Every row gives one point. To make a cloud, some directions were put in groups of two or more. Within a group, all points are equally far from the middle, so they leave a hole (a ring in 2 directions, a hollow ball in 3). The other directions are filled evenly. Then the cloud was stretched, turned, moved and blurred a little. How many holes are there, and how many directions does each take, smallest first?

Cloud (19 x 3):
[[-14.3  24.5  -7.3]
 [ -1.3  32.3 -10.1]
 [-12.7 -16.8  -4.8]
 [-11.9   9.0 -24.9]
 [-12.5  24.5 -14.3]
 [  1.5  -2.5  27.4]
 [-14.7  20.2 -14.0]
 [  3.6  26.5 -17.9]
 [  6.8  21.5  17.6]
 [ 13.0  10.5 -19.9]
 [ 16.0  10.8  10.0]
 [ -7.0  -5.6  22.8]
 [-13.8  -2.4  13.3]
 [ -3.1  24.0  18.8]
 [-10.3  26.9   9.3]
 [ 17.5 -10.9  11.0]
 [ 16.1   9.3  10.9]
 [ -5.3 -10.9 -28.2]
 [  2.8 -10.1 -30.4]]
Holes: 1 (3)

Cloud (28 x 4):
[[  6.5 -19.8 -17.0  24.1]
 [ -5.7  -0.7  -8.6   4.2]
 [ 16.2  -3.0 -10.9   6.8]
 [-19.5  21.9  10.6  27.1]
 [ 19.5 -31.9  18.0   4.7]
 [ 17.8  -1.3 -23.8 -23.5]
 [ 19.3 -13.4  15.4 -25.7]
 [ 24.6  -0.7 -10.7   0.6]
 [  3.0  17.7 -15.2  14.4]
 [ -5.1  15.4  -4.0 -17.6]
 [  6.4 -18.8  34.8  27.5]
 [-13.3  -2.9   4.0   7.2]
 [  3.7 -25.8  26.5  24.5]
 [  4.5   1.8  14.2   5.3]
 [ -2.6   8.9  10.0 -10.0]
 [ 18.8 -10.0  -3.1  27.3]
 [ 21.5   2.0   0.8 -11.7]
 [ 11.3  -0.1 -23.7  21.4]
 [  9.5 -20.6  -5.1  11.7]
 [ -7.9 -16.5  23.3  27.7]
 [ -8.7 -16.7   2.8  18.3]
 [-12.3  24.7 -10.8  26.5]
 [ 17.0 -20.3  11.1   8.3]
 [-10.5   8.3 -29.4   4.3]
 [-14.3  12.1  -5.5 -14.7]
 [-14.0  -5.3  20.2 -12.7]
 [-11.3  19.1  12.7  23.3]
 [-23.0  13.3  20.3 -15.0]]
Holes: 0

Cloud (53 x 6):
[[ -0.1  11.5  -5.4   4.6  31.4  -9.9]
 [-15.0 -20.1  18.7   0.5  14.9   4.1]
 [ 15.0 -51.2  15.0 -24.3  -3.3   2.5]
 [ -2.5  -4.1  -1.5  20.3   9.4   7.5]
 [-10.9 -11.2 -14.5   7.8  -0.4  12.7]
 [-14.3 -16.9  22.4   5.4  -0.7  12.5]
 [-21.4  21.5  16.9   1.6  17.5   4.0]
 [ -6.8 -19.9  31.6   0.4  -2.3   9.4]
 [  9.2  -9.3  -2.5  11.0   2.2  26.9]
 [ -5.0   2.0  25.2  19.4   6.2 -10.9]
 [ -6.0 -12.1  23.4   9.4 -30.8  12.5]
 [ 16.8   8.7  19.8   9.8   8.4 -24.5]
 [-34.0  -7.3  -2.4   0.9   8.6  14.0]
 [ 14.2 -16.6   2.1 -31.8  15.5   2.0]
 [ 13.1 -25.8  38.9 -13.8   0.3  -8.2]
 [ -7.1   6.8  -7.0 -10.5 -12.4  17.5]
 [  6.9   0.3  10.1  22.0  26.3  12.0]
 [ -9.5   8.1  18.8  15.2  23.3  11.5]
 [ -4.4 -40.9   6.5 -12.8 -22.7  -1.8]
 [-22.5 -17.4 -21.5  -0.5  -6.3   5.6]
 [ 15.5   0.5  28.2 -11.4  -5.4 -12.2]
 [ -1.0  -0.6  25.1   6.8  26.3   0.8]
 [ 32.5 -28.1  -2.4  -7.3   2.4 -26.5]
 [ -5.9 -28.8  -0.5 -10.7  -5.0  16.2]
 [-11.2  -4.3  -4.7   8.0  30.2   2.0]
 [ 15.8  -6.5  11.8 -10.4   8.3 -33.5]
 [ 17.7  -7.3 -12.2  -0.3  -1.3 -15.6]
 [ 25.4 -19.0  14.9 -21.4   5.4 -25.9]
 [ -6.1 -14.7   4.2 -27.4   6.2  10.7]
 [  7.5 -27.6  -1.0  12.2   8.0 -12.4]
 [ -3.5 -29.9   8.3   1.7 -19.7   8.8]
 [ -9.2 -20.5  17.9   8.7   0.6  17.4]
 [-24.6   4.6  15.7   7.7 -16.1  20.0]
 [-20.8   2.0  15.2   1.8   7.3 -20.5]
 [ -7.2   3.0  28.3  11.2  18.6  13.0]
 [  5.5   8.5  12.9 -14.9 -11.0 -13.2]
 [-11.6 -29.7   2.0   7.7   4.0   3.5]
 [ 11.7 -25.6  22.1 -25.9   8.1 -24.7]
 [-11.1   6.0  18.0   0.3  22.4  -5.8]
 [ 33.7 -17.6  10.9  -1.3 -17.9  -6.7]
 [  3.5 -19.0  37.2  -4.3   8.8   8.7]
 [-18.3 -13.4  11.0 -20.1  28.3   6.1]
 [-24.9  -0.4   6.7  -7.1  26.7  -2.3]
 [  0.9   0.6  -0.8  16.9  29.3  11.4]
 [  4.7  11.0 -17.4 -16.0  12.4 -19.4]
 [ -4.7 -11.2  -1.9  11.2 -27.9   4.8]
 [ 18.8  14.1  -0.7  -5.8  18.2 -13.8]
 [ 20.7 -22.4  11.4 -30.4  18.6 -16.1]
 [ -4.9 -29.0  -1.1 -12.4   1.1  20.0]
 [-19.0  11.6  -2.7 -10.1  20.4 -23.9]
 [ 27.8 -28.0  11.3 -25.8  16.6 -29.6]
 [-12.9   0.8  26.1  15.8  -2.4 -18.4]
 [ 14.0 -15.6 -23.3 -18.0   9.5 -11.6]]
Holes: 1 (3)

Cloud (56 x 6):
[[ 15.5  -8.7  30.7 -10.3  11.6  -2.3]
 [-28.9  -8.7   8.8  -2.9   1.5  -3.4]
 [  3.1  -0.7  26.9  17.2  -8.2 -11.7]
 [  0.1  -7.6 -18.7  -5.3  -5.1   9.5]
 [ -8.5  15.0  -7.3 -15.9   2.9 -23.2]
 [-24.5 -24.5 -13.8   6.1 -18.9  20.4]
 [ 27.5   7.2 -18.2  -5.8   9.2 -24.7]
 [ -0.2  24.5 -17.1 -13.4   3.1  32.2]
 [ 25.9   5.5  28.3 -22.0   6.3 -14.8]
 [ -0.3 -23.8  -4.0  18.7 -13.0 -31.1]
 [-17.8 -11.0  -6.8  24.1 -14.4   7.4]
 [  1.3  16.6 -11.9 -25.3   7.8 -20.8]
 [  6.7   7.2 -27.9 -29.7   7.9 -13.7]
 [-23.5  -7.4 -11.0  37.6  -5.5   8.5]
 [ -8.2 -22.4   4.0 -13.2 -13.9  12.4]
 [ -6.9  -9.6  20.9 -25.3   6.3  11.8]
 [-22.4  10.3 -22.4   5.0 -14.0   3.4]
 [ -5.1  -9.3  27.3  -1.5  -4.1 -26.9]
 [ -1.4  27.8  37.9  -9.4  -8.6   9.2]
 [ -0.6  14.8 -15.2  -5.1  -3.5  21.8]
 [-23.2   4.8   4.5  -0.5 -32.7   9.7]
 [  6.8  -3.5  27.6 -10.8  15.5 -11.6]
 [  3.0  12.3 -16.8 -16.8 -14.0   5.6]
 [-13.0 -26.6  11.4 -17.0 -13.9   1.4]
 [ -7.9   1.8 -30.0 -13.6 -16.5 -10.9]
 [-31.4  23.1 -22.8   0.4 -22.9   4.2]
 [ -2.6 -17.1  17.8  12.0  28.7  -8.1]
 [  0.0   8.2  20.0  10.3  16.9 -29.6]
 [  9.8 -17.8  16.2  -9.0  21.8 -33.0]
 [ -5.0   6.7   1.1   1.5 -18.7   5.9]
 [ -9.0  -2.7  17.2 -19.4   5.4  -6.8]
 [ 12.0   5.6 -19.5 -25.2  -7.7   4.8]
 [ 11.9   0.3 -30.0 -28.9  10.7  12.5]
 [ 13.4 -19.2   2.6 -34.1  30.4  -4.3]
 [ 11.2 -19.6  -2.3  -8.3  -3.0  -0.3]
 [  1.8 -12.7  -0.2   8.3  -8.1  -1.2]
 [ -3.1  11.8 -23.8 -26.8   7.5  11.6]
 [-13.2   7.9 -10.7  -3.0  13.3  20.5]
 [ -0.3  18.0  15.9  34.7 -11.8  -5.2]
 [-19.9 -20.3 -13.5   5.5   8.6 -22.1]
 [-19.7 -20.4  17.0 -12.4 -11.9  28.2]
 [ -4.3  13.5 -11.7 -16.1 -17.3  21.9]
 [ 20.8   0.6  15.9 -21.7  -3.4  -9.0]
 [ -9.7 -10.4   9.5   9.9 -15.1   7.6]
 [  7.1  19.7 -18.1 -14.8   7.5 -19.6]
 [-15.6  -5.1  19.0  -7.2 -22.1  -5.3]
 [  4.0   3.3  22.8  -8.5  11.4 -28.6]
 [ -9.8  18.6  -8.3  19.0 -19.5 -13.0]
 [-10.5 -15.4  -0.1 -16.7 -18.0  18.7]
 [  0.2 -15.3  30.8  -4.8   9.6  14.1]
 [  5.2  -0.4  16.8  17.9 -12.6 -22.9]
 [  9.0  16.4  22.9  14.1 -12.0 -13.5]
 [-16.0   0.0  32.8   6.5   4.0   1.7]
 [-19.6 -14.3 -30.0 -17.5   4.7  13.3]
 [ -9.7 -42.5  12.8  -5.2  17.3 -12.9]
 [ 22.2  14.7   2.0  -1.5  30.1 -26.2]]
Holes: 1 (2)

Cloud (73 x 8):
[[  4.9  35.2   2.2 -23.6  -9.8 -14.1  -3.5   0.2]
 [  4.3  26.9   7.9 -10.8 -17.5  -9.4 -14.2  12.1]
 [-30.2   4.2  -0.5  -4.7 -19.8   3.7  -2.3  -5.0]
 [-26.0   2.6 -10.1   0.5 -16.6 -13.4   8.2   3.9]
 [ 10.5  45.7  15.2  -0.7  -8.7 -27.5 -13.7  10.8]
 [ -2.7  -4.5  22.7   8.0  17.9 -33.0   4.9   7.9]
 [ 18.1  -9.2   8.2 -10.1 -11.1   4.1 -27.0  27.2]
 [ 29.3   2.7   4.9 -34.3 -10.3  15.1 -26.8  -0.8]
 [-17.4  20.6 -13.1  24.1   2.3 -23.0  -0.1   7.1]
 [ -7.1 -25.6 -20.4 -17.9  -0.9  19.5   5.9  -7.2]
 [  3.6 -17.9  -9.7  -8.9  10.3  20.4  25.2 -17.0]
 [  8.9 -19.2  13.7 -14.5   5.6 -15.6   5.9 -16.2]
 [ -0.7  33.1  15.6  24.8  -1.4 -64.5   8.1  25.8]
 [ 34.3   2.3   2.6   5.5  12.8 -20.0  -1.9  -3.8]
 [-15.7 -40.5 -14.4   3.7  19.0   5.7  27.5 -14.6]
 [-15.2 -21.6 -16.0  -0.7   0.6   1.5  18.0  14.5]
 [-22.4  -0.2  -9.9 -20.1   4.0 -20.0  15.7   2.2]
 [ -7.7  13.7   6.9  28.4  -6.8 -25.1 -21.2  34.3]
 [  4.5   2.8 -26.8  -6.7   7.6   8.1 -33.9   4.5]
 [ -0.4   5.0 -10.9  -3.2   5.3 -26.4  20.4 -19.8]
 [  2.3  13.6   8.8 -21.2  -2.1 -18.5   5.2 -18.2]
 [-23.0   1.6 -17.3  -7.2  22.1 -20.4  35.9 -13.5]
 [ -5.2  24.6   3.7   0.9 -14.5 -11.0 -26.4  26.3]
 [ 13.0   3.6  -7.0 -33.9  11.7   6.0   2.4 -16.9]
 [  7.5  -8.3   3.4 -11.4 -10.9   4.5 -30.3   6.4]
 [ 14.8  22.5   7.0 -21.0 -10.5 -17.2   1.1   3.5]
 [ -7.9  -8.5  -3.7  -7.8 -10.2  29.0   4.4  22.3]
 [ -7.5 -11.0  13.2   5.3 -29.7 -13.6  -6.6  11.9]
 [ -6.6  -9.9   0.2 -23.0   2.2  14.3 -18.1 -12.6]
 [  2.3  10.1  -9.8  -0.7  -0.6 -34.0  -7.0 -14.2]
 [ 14.0  -2.6 -16.3 -24.8  10.5   4.7   4.6  -8.0]
 [  4.4 -17.0 -25.4 -15.6  19.0  24.3  20.1 -11.2]
 [ -9.7  11.7  -0.3  10.8 -12.8 -31.8 -20.9  29.7]
 [ -3.8 -25.3 -19.0   3.3   4.2  10.1 -10.3  -6.0]
 [-18.2  13.8   0.5  22.2  -8.2 -34.8 -21.1  17.5]
 [  3.7  -5.7 -11.1 -15.1 -21.3   7.2 -31.7  -0.5]
 [ 27.1  -9.4   2.2  13.7  21.1 -21.1   0.3   2.1]
 [ -0.6   3.3   0.4  -3.4  29.9 -24.9  -1.2  -7.1]
 [-16.3  -6.5  -8.3 -14.9  20.5   9.3  27.9 -27.5]
 [ 13.8 -14.7  -3.2  -9.3 -14.5   3.9 -33.8  17.1]
 [-13.4  14.9 -10.0  17.7   3.0  -2.1  10.2  -1.3]
 [ -4.5  20.9 -11.1  17.7 -18.4  -9.9 -10.3   6.8]
 [  4.9 -11.9 -17.1   8.3  20.8  -6.6   4.3   4.9]
 [ -8.9  -3.6  17.4 -17.1   9.8   1.0  28.2   6.7]
 [  6.4  23.5  44.0  -1.4  20.5 -44.7   0.3   4.2]
 [  6.3   9.0 -21.5 -20.5  -2.6  -2.2   2.5  -9.1]
 [  8.9   3.6  -5.0 -14.1   1.8   7.3 -22.9  14.7]
 [ 10.1 -24.2  -1.1 -22.6   9.7  16.0   2.2   5.9]
 [ 15.4  -9.1 -27.3  10.3  -9.5   7.8   1.6  -1.7]
 [-29.1  24.6  13.4  16.1   2.4 -19.7  30.8  11.3]
 [-10.1  -5.7  10.9   9.2  36.6 -10.9  19.0   1.3]
 [ 10.3 -24.4 -18.0  -7.6   0.9  -3.1 -24.8   4.3]
 [ 17.4  -7.2   6.5  -0.4 -21.0  10.6 -17.0   3.1]
 [-18.5   8.4   9.6  26.2  -9.9 -19.0   9.2  24.1]
 [-15.1 -32.9  -6.7   0.2   2.1  -4.9  34.8 -12.9]
 [ -0.6  -7.9   7.7  13.8 -11.3  -7.3  16.9  26.4]
 [-14.3  -2.0  -0.7  15.4  10.7 -26.6   7.0   2.0]
 [ 12.5  26.4  17.2 -11.4  25.1 -12.3  -6.8  -8.1]
 [ 11.8  19.1  26.0  13.5   5.0 -21.7 -29.7  -1.7]
 [-19.2  14.8  10.0  15.1   8.6 -26.2 -10.1  18.1]
 [ 16.4  12.1 -10.3 -20.0  14.8  -2.6  12.8 -22.5]
 [-14.0   3.0 -26.3 -16.9  21.0   3.6  17.0 -17.8]
 [  5.5   0.8  10.3 -24.7  -6.5   0.0 -11.0  -7.3]
 [  8.6  18.9  -2.0  13.7 -30.3  -9.3 -21.7  34.3]
 [  9.9 -19.5  17.2  -2.7  24.5 -23.0   5.3   4.5]
 [ -3.7 -32.2 -12.3 -24.0   1.0  42.6  -3.1   1.1]
 [-11.0   7.0 -19.2  12.2  -5.2 -11.7  18.0 -16.3]
 [-20.2   3.4  -1.8 -10.4   0.4  -5.1   1.4  -3.3]
 [-33.7  -8.5  13.5  28.2  -4.8 -14.5  15.6  19.7]
 [ -3.4  -4.0   8.5  12.3 -14.6  -2.8 -29.2  15.5]
 [  2.2 -29.9  -7.6  -9.1  -3.6   6.0  18.9  -7.4]
 [  0.8  -1.1   3.3  19.1   9.9 -26.1   1.1   5.9]
 [-23.5  -8.4  11.5   6.3   2.4 -28.7  10.0  -7.5]]
Holes: 0
